Rows are points. Any point is a mix of the corners, with weights that add up to 1. It lies inside the corners' shape when no weight is negative. Say inside or outside, and name the corners with a negative weight.

Corners:
(1): [-6 42]
(2): [-29 -46]
(3): [ 11 -32]
Points:
[-27 -43] => inside
[  9 -30] => inside
[ 3 36] => outside (2)
[  1 -21] => inside

Corners:
(1): [-37  15 -21 -10  -5 -37 -13  20 -55]
(2): [ 26  10  33  -2  -9  19 -27  39  41]
(3): [ 38 -28 -23 -28 -18  41 -13 -17  19]
(4): [  5  -6   8  19 -42  12 -21  35 -14]
(5): [  3  39 -32  39  25  26  12 -37  10]
(6): [ -1  14   8  20 -31 -29 -31 -21 -14]
(7): [  7  -8  -9 -43  23 -28  -9 -24 -51]
(8): [ 24  22 -12 -14  -5 -22   6  -5  -8]
(9): [-11  19 -60  35  36 -60  13  -9 -32]
(10): [ -4 -30  -8  -2 -48  46  20  43 -11]
Points:
[  9   9 -26  13   0 -16   2 -13 -17] => outside (1, 2)
[-18  15 -27  26 -18 -26   9  11 -35] => outside (2, 3, 7)
[  5  -3   5   2 -23  12 -18  12  -9] => outside (8, 9)
[13 23 -9 15  1 -2 -8 -1  8] => outside (7, 10)
[  6   6 -11 -18  -8 -15  -5 -10 -30] => outside (2, 9)
[ -2   7 -10   2 -14  -9  -7   6 -20] => inside

Corners:
(1): [-10  -8  12   6 -42  -4  37  29 -22  30 -41  32 -11 -12  16 -28  37  29]
(2): [-12  29 -40  40   2  33 -34  24 -12  20 -16  11   2 -25  -3  16 -39 -35]
(3): [ 16 -25  28  -5 -30   4  -6  52  -7 -21  22  41  13  11  -2  17  -6  27]
(4): [-21 -13  -8  -8  13  24   4  -8 -12  26   2 -16 -26  20  22 -21 -39 -33]
(5): [ -3  -4  29 -27 -33 -22  22  22   6 -25  11  16 -37   7 -32  15  42  36]
(6): [  8  13  48 -13  -3  44  -1  58  35 -36   8 -28 -17   1  11 -11 -28  25]
(7): [  2  15  29 -37 -40 -24  40 -21 -51  17   6  28 -36  24 -26  -3  36  -3]
(8): [-24  16  23  30   4  27  18 -13  13  29  -3 -20   8  21 -14 -36   8  24]
(9): [  4 -13  18  14  22 -24 -11  -4 -14  27  15  28 -31  23 -16 -17 -17  11]
(10): [ -3 -28 -24  27  19  50  18   8 -36  33  11  26  -4 -33  22   8  13 -23]
(11): [ -6 -19  36  21  32   7   3   9  18  -7  13  27   6 -28  20 -33   8 -10]
(12): [-37  43  11  19  30  42  -9   0  -6  50  -1  34 -22  43 -21 -34  15  -7]
(13): [ 11 -32  45  -8 -26  24 -11   1  29  39  32  25   2 -55  24  -2  17   4]
(14): [ 11  24  -6 -19   2  13   6  -3  -9  35  -2  18   0  12  -5   0  -9  -1]
(15): [-35  20 -35   1 -27  -1   3 -27 -57  38  12   4 -19  28   9  24 -37   6]
(16): [  0   3  -6 -10 -21 -16  -5 -14 -24  -6  -3  36  -4 -13 -32  -4 -31  -1]
(17): [ 23  -3  28  25  -9  15   4  -5  39 -47 -28 -21 -41 -14   4   6  36  14]
(18): [ 28  52 -41  -7 -23  23 -47   7 -18  20  -5  21   9   0 -17 -10  11   2]
(19): [  9 -20  38   3  31  32 -29  60   4 -22 -12   2  14   4  -3 -13 -13  27]
Points:
[  0   1   3   0 -10   7  -4  10 -17  11  -3  22  -9  -1  -5  -2  -2   1] => outside (6, 8)
[ -3  -7  18   5   2   7   4   8  -3   5   1  16 -13  -1  -6 -11  -5   4] => outside (15, 18)
[ -7  10   0   1  -8  10   1   1 -16  25   8  22  -6   1  -4  -9  -4  -2] => outside (17, 19)
[ -6   1  17   5   9  16   3  17  -5   4  -5   6 -14   6  -4 -11  -8   7] => outside (3, 13, 18)
[ -7   9  14   1  -2  10  -4   9  -7  15  -3  20 -10  11 -11 -13   4   7] => outside (6, 10)

Corners:
(1): [  2   7   4   9 -10  -4 -11   9  12 -33  -9   1   5  -6  -5   4 -11  -1
  17  13]
(2): [-19   0  -5  -2  12   5  11  -9   5   9 -11 -11 -21  -8  18  -3  -5  -6
  -4  25]
(3): [ -7   8  29 -10   9  19  16 -18 -12  13 -22  15   0  22   0 -12  -8   8
  -6 -14]
(4): [ -7  21   1  -9  -4 -22  -4  17   2  -3 -26  20  24 -13  10   5  -7 -13
  -4   0]
(5): [  4   6  11  13  -4 -19  -5  -2  12 -16  -9 -10  10  -8   1  25 -34 -14
 -30  16]
(6): [-12 -50 -11 -17  29  -8 -14  -2  22   1  47  27 -32  -2   1  35  -9   3
  16  -2]
(7): [  0  10   6  25 -17 -12 -12  13   0 -17 -13 -28   2  19  10  12 -27 -24
   7   7]
(8): [ 17 -12   5  -9  -9  19   3  -4 -14   4  -5 -13  -2   9   2 -23  -2  -1
  20  12]
(9): [ -6  -7  17  -7 -32  -5  14  -8  -2 -10  -2 -14  13 -14  11  18 -17 -22
   4   9]
(10): [ -5  15  -2  36 -25 -14   2   5  -7 -20 -23  19  16   4  13  -7 -25  -3
  -4  25]
(11): [ -5  -9  -6  21 -29   7  -8 -10   8 -18 -19  -8  29   6  14 -11   3 -18
   5  -5]
(12): [-10 -11  -2   9  -4  20  30   6  -3  17  -5 -14  11  -5  -6 -18 -16  16
  12  -1]
(13): [ -2 -13  19  -6   0  13  -3  11   0 -15 -20  -4   0 -20  13 -19 -15   0
 -20  -7]
(14): [ -9   6  -7 -14  14  16  -2  -8  -4  29  -1  -6 -24 -15  21   4  -1  13
   1 -16]
(15): [ -9 -42 -16 -11  18 -21  32  -6  20  -3  60  41 -18   4   8  23  10   9
  -5 -32]
(16): [ -8 -26   5   7  23 -34   8 -10   5   0  49  19 -11   4   7   4  -6   4
  10  -3]
(17): [ -9  -7  -7  -1  28   4  18  -8 -27   7 -13  -6  -9  -4   1  15   5   3
  12  -7]
(18): [ 20  -5  15   9 -20  11  22  11  -4  22 -36   3  -3  -8  13  -4  10  -8
   8  -5]
(19): [ -4  17  16   9 -17 -13 -20   3 -19 -10   3  17   4   0   5  18  12  -4
 -17   2]
(20): [  0   6   1  11   4   3  13  -5 -27   5 -34  -4 -31  -5 -10 -32   5  -5
   9  -8]
(21): [  4 -47 -15 -16  20 -34  -8   0  12   3  34  22 -12  16   0  23   7  34
  13  14]
Points:
[ -7 -11  -1   3  11   2   1  -7   6   4 -10  -3  -1  -6   5  -6  -5   1
   3  -4] => outside (7, 8, 9, 10, 15, 19)
[-3 -6  6 -4  6  2 13 -1 -2  2 -3 -1 -8 -6  3  1 -9 -3  3 -5] => outside (10, 11, 19, 21)
[-4  0  3  5  0 -4  4 -2 -3 -1 -3  3 -3 -1  5  5 -7 -5  4  1] => outside (13, 21)
[ -2 -13  -1   8  -3  -8   2   3   2  -8   4   0  -5  -6   5   8  -7   1
   4  -2] => outside (2, 3, 4, 8)
[ -6  -2   2   7  -5   5   7  -1  -7  -3 -17 -11   6  -2   4 -16 -11   0
   9   4] => outside (5, 6, 15, 18, 19)
[-6 -3  5  5  1 -4  4 -2 -4  4 -9  2 -2 -3  8  0 -6 -3  0  1] => outside (1, 8, 15)
[ -1   1   2   8  -4  -8   0   3  -6  -8  -9   4   0  -8   8   8  -6 -12
   2  -2] => outside (2, 3, 12, 21)
